Each row of a before or after table is a point. One or more steps were done to the points. Then noise was added and the rows were shuffled. The steps act on how far a point lies along the listed directions, d1 being the first. Name the steps. A step turns or swaps two directions, mirrors them in a line or flattens them onto one, adds a multiple of one to another, or multiplies one. Angles are multiples of 10 degrees, from the lower direction toward the higher: turns from -170 to 170, lines from 10 to 170 but not 90. Use the fewest steps. Two steps may share a direction if one is a turn and the other turns, adds or multiplies; they go together, in the order done. Otherwise the lowest direction goes first.

Directions:
(1): -3.0	-2.5
(2): 2.5	-3.0
Before (8 x 2):
-1.7	-2.3
-6.7	-2.6
-0.2	-2.1
-2.4	0.2
2.7	1.2
3.8	-3.5
0.9	2.2
2.9	1.1
After, 8 rows:
-0.9	1.9
4.5	-1.8
0.6	-3.2
-0.7	7.0
1.9	1.4
0.3	-2.8
-1.9	-1.5
0.8	2.4
Steps: mirror d1 and d2 in the line at 110 degrees

Directions:
(1): -3.3	3.3	0.9
(2): -1.9	-0.8	-4.3
(3): -2.8	-3.4	1.9
Before, 9 rows:
-0.8	-4.7	-1.6
0.4	-3.9	1.7
0.5	1.7	-1.2
-1.5	-0.7	-3.4
-1.6	-1.0	-4.2
3.4	2.3	-1.5
-2.1	-0.7	1.3
1.1	1.3	3.4
0.4	-0.3	-2.5
After (9 x 3):
-1.5	-0.8	-3.3
1.6	3.0	-2.0
-2.6	-6.9	-0.4
-1.5	-6.3	3.0
-1.7	-1.0	-4.1
1.3	1.5	3.3
5.9	5.3	-3.1
-3.4	-2.3	2.1
1.0	0.5	-2.9
Steps: multiply d3 by 2

Directions:
(1): -3.1	1.9	-2.6	-3.1
(2): -3.6	1.3	3.8	1.2
Before:
-0.9	-0.5	-0.2	-0.2
-2.0	2.3	1.3	-0.1
-0.6	0.7	1.5	1.6
5.1	-0.7	-6.4	-2.0
3.2	-2.6	3.2	3.0
2.3	0.2	-4.2	-2.7
-2.2	1.8	0.0	-2.8
1.0	1.3	-4.3	-1.9
-4.4	0.1	2.0	-0.1
5.4	-4.3	1.9	5.6
After:
-1.1	1.4	-1.2	-3.4
-4.5	0.5	0.2	-1.6
2.9	0.4	-4.0	-0.9
0.8	-1.7	4.8	3.1
7.1	-2.0	-4.0	0.5
-1.4	1.2	1.1	1.0
-1.9	2.4	0.1	-1.1
2.3	-3.1	4.9	6.5
-0.8	-0.6	-0.4	-0.4
4.2	-1.0	-3.3	-1.3
Steps: turn d1 and d2 by -30 degrees

Directions:
(1): -0.9	-4.6	0.3	-5.0	1.4	-3.3	-0.3	-0.1
(2): -2.1	-1.9	3.4	0.6	4.2	4.5	-1.5	0.3
(3): -3.5	1.9	-0.2	-0.6	-1.2	-0.8	-4.7	-4.4
(4): -2.5	-2.9	0.8	2.0	-2.2	0.5	4.5	-4.0
Before, 10 rows:
-6.4	-2.6	2.5	0.6	0.7	4.1	-3.7	-5.5
-1.2	-1.4	2.9	2.4	2.1	7.2	3.2	-0.2
-0.1	0.6	0.4	5.0	-0.4	3.4	5.4	-1.1
-0.8	5.0	-0.5	3.0	-3.3	1.3	-4.1	-2.6
1.7	-2.1	-0.7	-0.1	1.3	-0.1	0.1	1.7
-0.3	-1.5	-1.7	-2.7	-0.6	-2.1	1.7	0.1
-3.4	2.0	-0.3	0.1	-4.0	-1.1	0.0	-3.8
2.1	0.8	-0.1	0.7	2.9	3.2	-1.5	4.3
0.4	2.0	3.4	2.5	4.6	5.4	-3.9	3.1
-2.2	-3.3	1.8	-1.7	3.3	2.9	-1.0	-0.3
After, 10 rows:
0.0	-0.3	-1.6	-0.7	-0.4	-1.5	-2.5	-0.9
0.0	-1.9	1.6	0.9	-0.3	2.0	5.7	2.1
0.0	-1.4	-1.7	-2.9	-0.5	-2.1	1.4	0.4
-3.6	-5.6	4.0	0.8	3.9	6.3	0.4	-0.8
-4.7	1.3	1.4	1.1	-1.4	3.9	-1.8	-6.1
-0.5	3.7	-1.4	0.6	-0.1	1.2	-5.2	-0.2
-3.2	-2.1	1.1	-2.2	2.3	1.8	-3.1	-2.0
-2.7	1.8	-0.6	4.0	-2.6	1.0	2.5	-5.2
2.7	0.8	1.6	4.3	0.3	4.8	2.4	3.2
-1.8	4.2	2.4	2.5	2.1	3.9	-6.6	-0.8
Steps: turn d1 and d4 by -10 degrees; mirror d2 and d3 in the line at 20 degrees

Directions:
(1): -1.0	-5.4	2.8	2.9	1.1	-1.3	-3.6	2.4	-0.2
(2): 4.5	-3.9	-1.7	0.2	2.9	-1.2	2.8	-2.8	1.8
(3): -1.5	-0.8	-1.0	-5.6	4.7	1.8	-2.6	0.4	0.1
(4): -3.9	-2.4	-1.0	-0.2	-2.5	0.3	-1.3	-6.2	-0.1
(5): -2.0	2.0	5.3	-0.5	2.8	-3.8	2.1	-2.1	0.7
Before:
-2.2	-2.6	3.2	3.4	0.2	-0.7	-3.7	1.6	-2.1
-5.9	5.8	6.8	-2.5	-0.1	-2.4	2.8	-4.1	0.8
2.5	0.7	3.7	0.6	2.5	-3.2	3.5	0.3	1.7
1.6	-0.6	-2.2	1.2	1.5	-1.4	3.3	-1.4	1.8
-2.7	-3.4	1.0	2.3	0.7	-1.5	-2.1	-2.8	-0.2
-1.7	-5.2	4.3	-0.8	4.9	-3.5	-3.0	-1.6	1.2
3.8	-0.5	-0.8	0.9	1.7	1.3	1.6	4.9	1.2
-3.9	0.0	2.6	-3.1	0.1	-1.0	0.5	-5.3	-0.1
After, 8 rows:
-5.5	7.2	6.8	-2.7	0.1	-2.3	3.3	-3.3	0.9
-0.9	-6.3	0.1	2.4	-0.2	0.7	-1.9	0.6	1.0
2.2	3.5	0.2	0.5	2.4	-0.7	2.0	2.8	0.1
1.0	1.8	3.1	2.1	1.9	-0.2	-0.9	5.5	-1.9
0.1	3.9	2.1	-4.5	2.0	-0.5	3.8	-1.8	0.6
4.2	-0.7	2.8	-2.3	8.1	-3.7	1.5	2.1	1.9
-0.9	-2.0	4.7	1.4	0.8	-3.2	0.9	-2.1	1.4
0.3	-1.2	-1.9	1.3	0.9	-1.5	2.2	-2.1	1.8
Steps: mirror d1 and d4 in the line at 150 degrees; add 0.7 times d3 to d2
